Every row gives one point. Before rounding, the points of a table are all equally far from one centre. They may lie mostly on one side of it. Write the centre, to within rounding.

Points:
[[ 16.4  31.1 -17.9]
 [ 12.7 -23.0  15.6]
 [ 26.7 -14.4  10.1]
 [  8.3  29.3 -23.0]
 [ 25.4 -14.8  -1.1]
 [  1.3  -1.0 -28.2]]
Centre: [-0.3  9.9  6.6]

Points:
[[ -4.3  -3.6  11.2 -17.4 -34.2  -3.0   7.7 -13.3  -2.1  24.3  30.9  22.1]
 [-27.7 -37.0  -7.4   1.9   5.9   0.7 -29.3   1.8  14.1   6.9  25.8   5.7]
 [  0.6 -34.8   5.4 -26.7 -36.3 -15.0 -11.9   0.3 -25.2   8.1   8.4   8.4]
 [  1.5 -20.9 -16.0  -3.4  -5.7  -9.4  26.1 -15.2  -4.1   2.9   6.4  -7.8]
 [  5.2 -25.3   8.2 -11.6 -21.5 -38.5  15.9 -10.3 -12.8   8.4  33.4  28.6]
 [  9.2 -17.7  18.6   6.8 -20.8 -14.4  12.0  -6.5   9.3  31.5  31.9  16.7]
 [ -2.4 -28.9   1.2 -28.6  -7.4  -3.7  15.3  -2.4  11.1 -18.4  47.1   5.1]
 [  5.2  -5.9   7.1 -28.2 -25.6  12.1 -19.5  -0.5   2.5   3.5  34.0  26.7]
 [ -2.1  -8.3  31.0 -13.7 -15.3   6.8 -11.5   1.2  -1.3  14.2  -5.9  -9.8]
 [-19.3 -21.7  11.3 -21.8 -28.9  17.3   0.1  17.4 -13.6 -16.9  48.6  -7.6]
 [-17.0 -11.2  -3.4  11.7 -46.8   3.9  23.8  28.3 -19.5  29.6  19.7  21.4]
 [  2.0 -13.6  -6.0 -16.0 -43.8  -4.8 -26.3  10.5 -14.7  17.3  26.6  13.4]
 [  5.9   9.8 -13.7  20.3 -18.3   1.9  -7.0 -13.7  -5.1 -13.8  23.7   9.6]
 [-18.9 -17.7   4.9 -44.5  -4.8  13.1  -7.0  20.6 -10.0  21.2  15.0  21.2]
 [-12.7  17.8  17.3  -0.2 -17.2 -23.2   6.6  16.3 -29.6  26.0  -3.9   8.9]
 [-16.8 -27.5  11.1  37.6 -13.3  18.4  -3.4  -0.9 -13.3  13.0   4.1  23.0]
 [  0.7 -16.4   3.0 -15.7  -5.8  32.7  -2.9  -6.7 -10.0 -15.6  14.9  30.5]
 [ -3.5 -21.0 -23.9  -6.8 -28.6  10.2 -14.2   5.9  -1.6  18.1  27.2  -4.7]]
Centre: [-14.0 -14.2   6.3   0.9 -12.1  -9.3   3.9  22.8  -3.5  -5.5  15.9  17.0]

Points (30 x 24):
[[-18.0 -49.9 -16.0 -11.3  17.8   3.2 -22.9  21.5  33.2 -14.0 -32.6   0.4
    2.1   1.0   4.8  -8.6  12.1   2.2 -13.0  12.9  10.7 -10.0 -17.3   3.3]
 [-16.2 -12.8 -25.8 -30.3   0.6  17.3 -12.1  22.4  15.3 -10.7 -24.9  -4.0
    2.6  -1.7  14.6  -1.3 -28.7  -4.4  11.3  18.5   7.7   7.5   1.8   8.7]
 [ -3.3 -14.6 -21.7 -11.2  37.4  15.2 -11.3  12.1  18.5 -10.8  20.8  -8.4
   -8.8  -3.1  21.4 -15.9 -10.4   1.0 -27.3  -2.5   9.3  12.1 -10.9  -8.3]
 [-22.1  -5.6   5.2 -28.1  21.9   9.6 -15.4  19.5  10.5 -12.8  11.4 -10.9
    7.9  21.1  24.9 -39.1 -13.8   4.3 -19.5 -11.3  -9.2  32.4   5.2  12.7]
 [-19.7 -21.2 -13.5 -41.5  12.6  18.5 -24.7  26.9  23.1 -31.4  11.4 -13.7
    6.3   2.0  14.9 -12.3  -2.6   6.8 -11.6   9.9  20.0   3.7   5.8  19.5]
 [-11.3 -51.9  -6.4 -20.7   9.8   1.7 -18.0   9.2  26.0 -17.2  -3.5  23.6
   20.8  22.7  17.2  -4.5 -10.7 -25.4 -17.3   5.3  -0.5  -0.9 -43.5  23.4]
 [  1.7 -22.7 -19.5 -28.3   5.4   1.0  -6.8  28.7   0.0 -19.3 -25.3  15.1
  -11.5  -2.7  11.6 -25.9 -21.3  -1.0 -18.0  18.3   3.0  10.3  13.5  10.8]
 [  7.7 -48.9 -11.5 -28.4  24.2   3.6  -8.5  36.5  15.8 -29.9 -13.2 -18.2
   -6.1   5.8   7.8 -13.8 -13.0   1.1 -14.0  -1.3  -4.0   2.8  -2.7  12.5]
 [-33.0  -6.2   1.8 -45.1  13.2  14.0 -15.4   4.1  21.8  -5.4  -5.7 -16.8
   -1.3   0.4   5.5 -20.3 -19.7  -4.8  -8.3  -6.8  -1.3  22.2  -6.1  29.5]
 [-29.7 -41.7 -12.3 -26.9  18.2  -6.2 -15.3  19.1  36.7  -7.6  -1.2  -0.4
   -4.1  -9.2  -7.0  -1.8 -20.9 -20.3 -14.4  -2.0   7.5  -2.5  -9.9  28.1]
 [-21.1 -16.4  11.6 -40.5  33.7   2.2  14.0  21.7  19.0  10.1 -14.7  -2.9
   16.8  24.3  46.1 -14.2 -12.4  -3.6 -10.4  19.8   8.5   4.8  15.4  39.7]
 [-36.1 -19.9   1.0 -36.0  18.3 -25.7  -6.0  35.2  25.1  -4.8  -4.6   8.5
   24.2  -1.6  -5.5 -11.5 -28.2 -10.3 -14.0  -1.8  22.0 -18.4 -28.5   6.4]
 [-44.4 -23.0 -14.6 -20.0   5.4  23.0 -24.1  12.6  10.5  -5.9  -1.4   2.6
   -8.6  -9.2  35.7 -17.6 -21.4 -11.2 -11.4   6.7  31.1  -6.3   3.5  15.1]
 [-12.4 -38.2   4.8 -32.6  14.7  16.9 -30.0  20.8  12.6   0.0 -11.1  -9.1
  -10.1  18.8  28.8 -21.9   7.8   2.1  -7.7 -16.2  11.8  26.7  -7.5  15.2]
 [  8.0 -32.7 -28.1 -25.3  16.0   0.3 -19.0   8.9  27.2  -1.1  -8.4   1.6
   17.5  16.7  21.0 -32.6 -26.4 -17.9   2.2  -5.8  17.5  -5.1  -9.8  15.9]
 [-21.2 -29.2  -9.0 -46.6  16.4 -18.3   7.5  34.1  36.8  -1.3  -7.9  10.3
   -3.1  -7.9   8.1 -13.1 -21.7  -5.5  -7.7   7.2  -1.8   8.5 -19.1  21.3]
 [-41.3 -13.7   7.6  -3.4  36.6  15.6 -13.8  21.2   5.3  22.0 -18.0  10.5
    3.6  11.6  12.5 -17.1 -20.1 -35.0   5.3 -10.2  13.4   2.7   0.0  20.9]
 [-25.6 -33.0  -0.9 -18.3  15.8  -0.6 -19.0  33.9  22.8 -27.7  -7.7   1.8
   17.6 -10.4  23.2  -5.4 -17.2 -17.0  -5.6 -12.3  30.1  10.8   1.5  15.9]
 [-26.2 -16.9  13.5 -12.9  20.3  23.0 -19.5  26.7  30.7   4.5 -10.1   2.5
  -15.7   2.6  22.5  14.5  -7.6 -11.3  -6.8  17.6  24.1  -8.7   1.5  11.9]
 [ -1.2 -27.5   3.6 -18.1  36.5  14.1   4.6  15.1  16.0  -0.6  15.5  16.6
   -5.3   2.1  11.9 -10.1 -32.0   5.5  20.4   5.8   0.2  15.6  23.9   0.4]
 [-36.7 -55.2  18.9   0.3  40.2   6.2 -23.8  21.5   9.4   7.4   9.2  -4.5
   31.7 -16.4  23.7 -17.9 -18.6   8.7  -6.4   3.1   7.9   3.4  -2.6   1.4]
 [ -1.4 -20.9  22.6 -31.5  13.8  17.2 -21.6  14.1  15.8  -7.9 -28.1  -3.7
   15.9  -5.6  22.7 -16.1  -5.3 -16.4 -22.3  -0.4 -13.9  27.8  -1.0  22.0]
 [-18.1 -10.2  -4.0 -10.8  16.4  19.1   0.3   8.7 -11.3 -14.8 -36.5   1.1
    8.6  -4.8  17.1 -26.6 -36.6  -2.1   0.9 -13.1  10.0  14.6  -6.4  11.3]
 [-38.5 -31.1  -1.5 -36.0   5.3  -8.4 -21.4  35.5 -13.7  18.8 -16.5 -15.3
    3.3   6.5  15.8   7.3 -15.2  -0.2  -0.3  21.1   2.4  15.0   5.8  22.1]
 [-14.4 -33.8  -6.7 -39.3   8.3  18.0  -4.6  32.1  32.8   9.4  -5.8  10.3
    6.1  21.4   2.6  -9.4 -16.9  -1.2   1.6 -21.8   6.4  19.7 -11.5  21.8]
 [-18.6 -24.1  11.2 -26.9   7.7   6.5  -8.4   2.3  18.0 -11.2   1.7  -2.5
  -15.8   3.8  22.2  -3.4 -37.1 -13.5  -3.7  -5.9  20.5  20.0  -5.6  26.4]
 [-28.1 -34.6  -2.1 -26.8  22.2   9.4 -20.6  -4.4 -21.1  -6.9  -3.4   1.2
    3.2  -6.9  35.5 -13.3   7.6 -13.2   7.6  11.9   1.8  34.4  -4.9  31.5]
 [-22.7 -32.3  -3.1 -32.1  36.1   2.5  -3.6  20.1  18.4 -13.6  25.1  19.3
    5.9  10.1  16.4 -19.8 -24.5  -7.7  10.6 -15.4  35.9 -17.4 -28.4   6.8]
 [-25.5 -45.2   4.5 -24.4  12.7   2.4   9.8  17.6  19.6 -18.6 -13.2 -13.2
   24.6   5.6  -1.1 -18.5 -33.3  16.3  -5.1   4.6   7.9  20.6  -0.2  22.6]
 [  8.1 -23.8  18.5 -10.0  -6.2  24.1 -17.8  18.0  25.6  -9.7 -17.1   1.5
   17.6  -3.2  -1.9 -33.1 -19.5 -11.8   5.7   3.4 -11.9 -10.3   2.0  14.8]]
Centre: [-20.3 -26.8   5.3 -24.6  15.4   2.1   1.5   8.2  -3.0  -0.6   0.7   7.8
  14.9   9.1  17.1  -9.7  -0.1  -4.2  -8.0   0.8  -4.3 -14.5  -3.0   3.8]

Points, 30 rows:
[[-25.1  17.5 -17.4  -4.6  29.6 -12.0   3.4 -13.7 -40.6  25.3 -12.3  -7.8
   -4.1  24.1  -3.9  25.5  25.9  -6.5  35.9  11.5  16.5  -8.9 -14.6  10.7]
 [-34.0   3.5  -1.3  36.4  19.9  -1.5  13.7  -0.5 -21.5   9.7   8.5 -16.9
   -5.7  33.2 -17.7  -0.1  10.7  -9.7  17.6   3.5  18.1 -16.4 -17.6   0.5]
 [ -7.5   1.5 -26.7  18.2   5.3  -1.5  -6.0 -22.6 -30.7  32.6 -15.1  -9.5
  -21.1  16.5  13.7  33.0  -8.8 -26.2  32.9   6.7   4.0   7.6  -9.6  16.1]
 [-31.3  29.2   4.9  16.8  23.5  10.2   6.5 -13.9 -18.9  14.6  12.4 -20.5
    2.3  27.8  -3.6  32.6  -8.8 -15.2  19.9   4.3  19.7 -14.7   0.5  -2.9]
 [ -3.6  26.0 -25.0  11.4  20.5  -5.5  -9.3  -2.1 -36.5  -3.4  -1.4 -20.7
    8.4  24.7   7.2  21.2  26.7 -12.8  -0.9   9.8   0.3 -19.2  10.4   9.0]
 [-32.1  -1.7  -7.5  31.9  22.1  -7.8   2.5 -18.4 -20.8   3.2  -9.5  -2.8
    7.1   5.7  15.1  25.7  25.9 -30.1  26.1  -3.3  22.9 -28.5   2.0   6.5]
 [-19.7  17.3  -6.4  -0.2  19.5  -9.2  -1.2 -20.7 -24.9  24.3  -3.3  -9.7
   -2.0  33.6  -4.8  30.4  21.8  -9.0  48.8   0.6  -4.9  -5.5  -7.6  10.0]
 [-18.2  -8.5 -18.3   8.3  40.3  -7.5   0.8 -19.3 -26.4  10.1 -12.0 -19.0
  -11.6  18.4  19.4   6.6  30.5 -26.0  28.1  17.0  25.5 -27.1  -5.1 -15.8]
 [-34.5   5.5  -7.3   0.8   9.4 -11.4 -14.6  -1.7 -30.7  12.1  17.6  -5.4
   15.1  -3.4   9.7  -3.4  13.2  -2.3  33.6  17.2  -4.7  -1.1  -9.7  -1.5]
 [-20.5  22.2 -22.4  14.8  33.9  -5.7 -34.2 -18.1 -28.0   6.5 -15.6  -9.8
   -5.2  10.1  -4.2  -0.9   2.8  -9.9  20.5 -11.0   5.8 -26.9 -11.8  -8.4]
 [-23.1  11.3 -40.9  22.3  27.8   5.7  -6.7 -19.0 -20.0   7.7 -21.3 -29.2
  -18.9   5.2  -9.0  14.5  34.1 -14.6  20.7 -10.3   1.7 -13.1  -6.2  -0.5]
 [-19.6  35.7  -9.3   5.6  32.1   1.4  -6.4  -6.2 -19.7  19.0 -13.6 -14.5
   -9.4  29.5   7.2  24.6  11.5  -5.6   1.7 -10.4  27.3  -4.8  -9.2   7.0]
 [-22.8  16.0 -18.6  -2.9  45.5   5.3   1.9  11.3 -47.2  -0.5  -3.2 -22.5
   -8.4  25.1  -9.7  10.4  16.2  -9.2  12.7   4.1   3.6 -20.8   5.5  10.7]
 [-25.9  19.3 -18.5 -18.6  22.5 -15.5  -6.6 -12.8 -32.2  21.3   5.2  -3.9
    4.7  32.6  25.4  28.6   0.3 -13.6  15.2   9.3  14.5  -9.0 -10.5  16.0]
 [-30.4  12.7 -11.4   2.0  38.3  -3.1  -9.1 -34.2 -14.0  21.0  -1.8   6.7
    5.5   3.0  13.4  19.8  -4.9   1.0  27.5  -5.1  25.2 -26.8  13.1  18.3]
 [ -8.9  16.1  -4.6   8.4  48.7  -0.4  -5.2 -19.7 -36.7   5.7   2.2 -14.0
  -11.5 -20.0  14.3  14.4   0.3 -13.9   5.8  18.9   2.5 -21.9   0.9  -3.6]
 [-19.6   5.2 -10.5   1.5  34.8  -9.2  -3.6 -14.4 -41.5  28.2   9.0  -2.7
  -10.4  12.7   0.8   4.5  22.6 -16.0  24.6  -4.2  33.4 -17.1 -15.2  -1.9]
 [ -7.2  11.3  -6.4  13.5  22.2   2.3 -10.1 -34.0 -41.8  25.7   0.7 -20.7
  -19.1   8.0   2.8  14.1  16.3  -8.3  36.9   4.2  -4.1 -34.7  -3.1  11.2]
 [-18.4  14.7  -7.5  -7.7  34.8  -6.9   7.6 -19.8 -24.6  29.6 -13.3 -30.8
   -8.3  16.8  28.5   7.1  23.2 -26.2  29.1  18.3  -3.8   4.4 -13.2   6.3]
 [-10.2  11.1 -19.5  17.0  20.3  -0.8  18.3 -12.4 -16.0  33.7  -8.0 -16.3
  -24.6  -7.4  -4.4  23.4  19.0   0.0  23.9   4.5  16.9 -23.1 -17.9  20.6]
 [-30.7  24.3 -16.3   8.8  20.3  -3.6  -2.9 -24.7 -22.0   6.5   1.5 -13.5
    2.1  25.4  19.8  45.7  23.3 -28.2  16.5  22.4  -5.3 -11.1  11.2  13.2]
 [-19.9  17.2  -7.1  15.2  16.2  20.9 -19.7  -3.5 -27.8   2.0 -23.7 -38.5
  -10.6  19.1  23.8  -0.3  16.4  -0.3  20.2   8.1  -6.9  -7.4   9.2   9.0]
 [-16.9   4.2 -23.0   2.1  31.2  -6.7   8.4 -28.7 -36.5  19.9 -10.2 -28.9
    3.9  24.6  16.7  17.7  14.2 -19.1  18.9 -10.6  -4.2 -17.1 -24.2  10.6]
 [-25.2  18.8 -22.5  19.3  32.5 -12.2 -14.4  -9.4 -19.6  24.3 -10.4 -14.3
  -10.2  25.3   7.7   1.0  24.5 -16.8  32.1  10.2   5.8  -8.0 -16.5  10.3]
 [-13.2   7.0  -6.2  -0.9  34.1   1.6 -23.6  -6.4 -30.2  20.4  -0.7 -22.9
   -1.8  41.5  11.5 -10.8  14.6 -14.5  24.7  -0.5   4.5 -26.6   0.4  -2.4]
 [ -9.5   9.3 -14.0  19.6  33.0  -6.2  -8.2  -7.2 -41.9  22.5  -1.8   5.0
  -13.8  20.9 -12.2  22.9  10.6  -2.9  27.6  27.6  -8.3 -15.6  -3.4  -5.3]
 [-38.2  21.4  15.5   4.1   3.9  15.1  -4.4 -11.4 -46.5  -1.0   7.4 -15.5
   -8.1  27.8   0.0  25.3  26.1 -12.6   5.8   4.3  28.0 -12.6   7.0  18.3]
 [ -2.7  -6.8 -14.9 -11.9  34.9   0.9 -21.3 -10.6 -26.3  18.4  11.0 -15.0
   -8.1  -2.9  -6.1  19.9  31.6 -24.2  20.5  11.7  18.7 -26.9  11.0  -0.8]
 [-25.4  21.3 -16.9   2.3  18.0  -9.7 -11.6  -4.3 -29.9  36.7  -9.3 -32.8
  -16.1   3.3   7.4  13.6   6.4 -30.3  27.8   5.3   0.2 -20.9  -6.2   9.6]
 [-25.9  29.0 -29.6  11.4  14.3  -7.8  -4.5 -28.9 -36.8  36.1  -5.2 -18.1
   -8.8  16.6   6.4   4.5  15.5   2.9  25.1  -5.2   1.2 -20.8  10.9   8.2]]
Centre: [-19.5   3.4 -10.8 -12.4   1.5  17.4  11.4 -24.3 -11.2   2.8 -15.3   9.4
 -12.1  12.8  -5.0  -4.0   5.5 -24.0   5.0  11.8   0.1 -13.2   2.4   3.9]
